Each row is a point. Any point is a mix of the corners, with weights that add up to 1. It lies inside the corners' shape when no weight is negative. Say inside or outside, and name the corners with a negative weight.

Corners:
(1): 34, 2
(2): -26, -36
(3): 23, 53
Points:
4, 24 -> outside (1)
13, 11 -> inside
29, 13 -> inside
25, 2 -> inside
-31, -33 -> outside (1)
38, 60 -> outside (2)
-2, 15 -> outside (1)

Corners:
(1): 41, 17, -41, 66, 38, 80, -5, -8, -31, -27, -49
(2): -13, -30, -49, 52, 17, 56, -51, -8, -7, 46, 48
(3): 73, 21, -12, 51, -15, 51, -51, -7, -38, -34, -15
(4): -50, -8, -14, -34, -27, 0, 27, 44, 25, 0, 36
(5): -29, -30, -42, 18, 21, -21, -27, 16, 40, 1, 13
(6): -24, 39, -10, -12, -1, -28, 1, 12, -1, 42, 37
(7): -13, -42, 13, -49, 19, -8, 22, 7, 39, 31, 31
(8): -24, 8, -27, -44, -50, -20, 19, -41, -3, 7, 9
(9): -6, 37, -4, -15, -32, 50, -63, -21, -34, 6, -55
(10): -10, 61, 34, -6, -16, 54, -60, -71, -60, -74, -38
(11): -22, -50, -42, 4, 21, -10, -25, 32, -42, 40, 30
(12): -26, 32, 50, 26, -50, 23, -13, -47, -39, -22, -58
Points:
-5, 27, -8, -1, -17, 29, -24, -23, -12, -5, -18 -> outside (11)
-11, 24, -7, 3, -6, 14, -23, -12, -18, 5, 7 -> inside
-18, 0, -18, 4, -6, 33, -7, -5, -14, 13, 9 -> outside (3, 5)
12, 21, -15, 31, -11, 32, -28, -9, -27, -14, -16 -> outside (7)
-23, 7, -15, -7, -9, 3, -7, 12, 3, 10, 16 -> inside
-11, 3, -18, 7, 0, 25, -10, 3, -10, -9, -2 -> inside
10, -17, -14, 30, 11, 33, -16, 33, 22, 32, 19 -> outside (8, 10, 11)
-17, 4, 0, -20, -29, 9, -15, -16, -19, 15, 14 -> outside (1, 5)
-16, -7, -28, 5, -8, 10, -17, -12, -1, 11, 13 -> inside

Corners:
(1): -19, -2, -3, -19, 3, 32, -2, -16, 41, -18, -15, -13, 3, -30, -34, -49, -24, -49, -24, 0
(2): -39, -48, -17, 26, -10, -13, -39, 11, 7, -6, -49, -4, 34, -37, 10, 71, 24, -6, -42, 50
(3): -40, -26, -20, 11, 14, -13, -5, 26, -46, -15, -27, 21, 44, -4, -27, -63, -37, -31, 31, -9
(4): 1, -32, 47, 26, 9, -41, 23, -31, 14, 14, 29, -52, 63, 16, -14, -3, -5, 40, -14, 22
(5): -18, -14, -14, -26, -10, 43, 40, 2, -26, -38, 10, 21, -13, -17, 1, -2, -4, -4, -15, 29
(6): 31, 22, 11, 52, 13, -13, -64, -42, 6, -20, 20, -37, 40, 32, 24, 54, -6, 38, -43, 2
(7): -8, 12, 10, -36, 36, 27, -58, 24, -35, 25, -48, -3, 30, 4, 10, -12, -6, 50, -14, 2
(8): 14, 5, 1, -56, 40, -6, -40, 22, 8, -34, 7, 80, 9, 29, -37, -2, 21, 11, 29, 22
(9): 28, -14, -36, -30, 5, 12, 37, 10, 49, -35, -77, 41, 15, 43, 25, -12, 2, 14, 31, 37
(10): 3, -10, 19, 9, -14, -21, -44, 20, -2, -46, 21, -37, 59, -52, 12, -21, 45, 68, -16, 29
(11): -18, 63, 55, 3, -24, -42, 59, 0, -24, -36, -39, 28, -25, 59, -29, -7, 15, -8, 30, -20
(12): -1, 29, 6, -35, -32, -42, -9, -40, 3, 46, 9, 3, 7, -19, 51, -2, 38, -22, -28, 9
(13): -25, -10, 35, 47, -41, 57, -6, -1, -35, 9, -11, -69, 36, 6, 49, 28, 0, -19, -5, -42
(14): -41, 57, -36, -27, 1, -19, -38, -65, 15, -49, 2, 24, 20, -17, 38, 42, -34, 44, 112, -11
(15): 1, -6, -29, -44, 25, -30, 11, 43, 12, 20, -21, -50, -26, -15, -19, 1, 56, 15, -17, 67
(16): 7, 51, -7, -8, 31, 35, 8, 9, 13, -48, 20, -8, 27, -52, 18, 13, -7, -2, 19, 17
(17): 8, -7, -53, -6, -29, -2, 21, 16, 10, -23, -17, -29, 56, -41, -1, 18, 22, 5, -25, -39
(18): -45, -26, 11, -12, 27, -20, 10, 43, 7, 22, 64, 18, 9, -3, -1, -46, -33, -5, -36, -76
(19): -4, 33, 9, 46, 7, 13, 28, -45, 12, -34, -4, 21, -38, -69, -13, 38, 62, 18, 43, -25
(20): 8, 42, -39, 14, -41, 6, 0, 46, 27, 6, 0, 20, 17, -45, -1, 17, 3, 48, 28, -16
(21): -50, 37, -62, -10, 15, 23, -3, -25, 41, -1, 49, -6, 42, 12, 13, 34, 26, 6, -47, 3
Points:
-35, -12, 79, -1, 17, -9, 12, -7, -47, 5, -9, 12, -25, -20, -21, -25, -7, -24, 45, 6 -> outside (6, 9, 10, 17, 20, 21)
-1, 29, 8, -8, -7, 15, 4, -13, 6, -19, 24, -4, 35, 20, 20, -6, -11, 18, -1, -23 -> outside (2, 3, 15, 19)
-1, -2, 5, -6, -2, -2, 1, 9, 2, -20, -16, -1, 14, -15, -1, -10, 4, 9, 5, 8 -> outside (21)
-6, 24, -11, -5, -2, 19, -9, -6, 15, -30, -3, 12, 15, -14, 13, 16, 5, 5, -3, -9 -> outside (3, 4, 15)
-13, -29, -31, -3, -7, -5, -28, 10, 19, 24, -15, -38, 62, -4, 33, -11, -10, 17, -32, -3 -> outside (5, 8, 11, 16, 19)
-25, 9, -14, -25, 11, 13, -4, 8, -3, -20, -9, 16, 9, -17, 3, -12, 3, -16, 6, -5 -> outside (4, 6, 20)
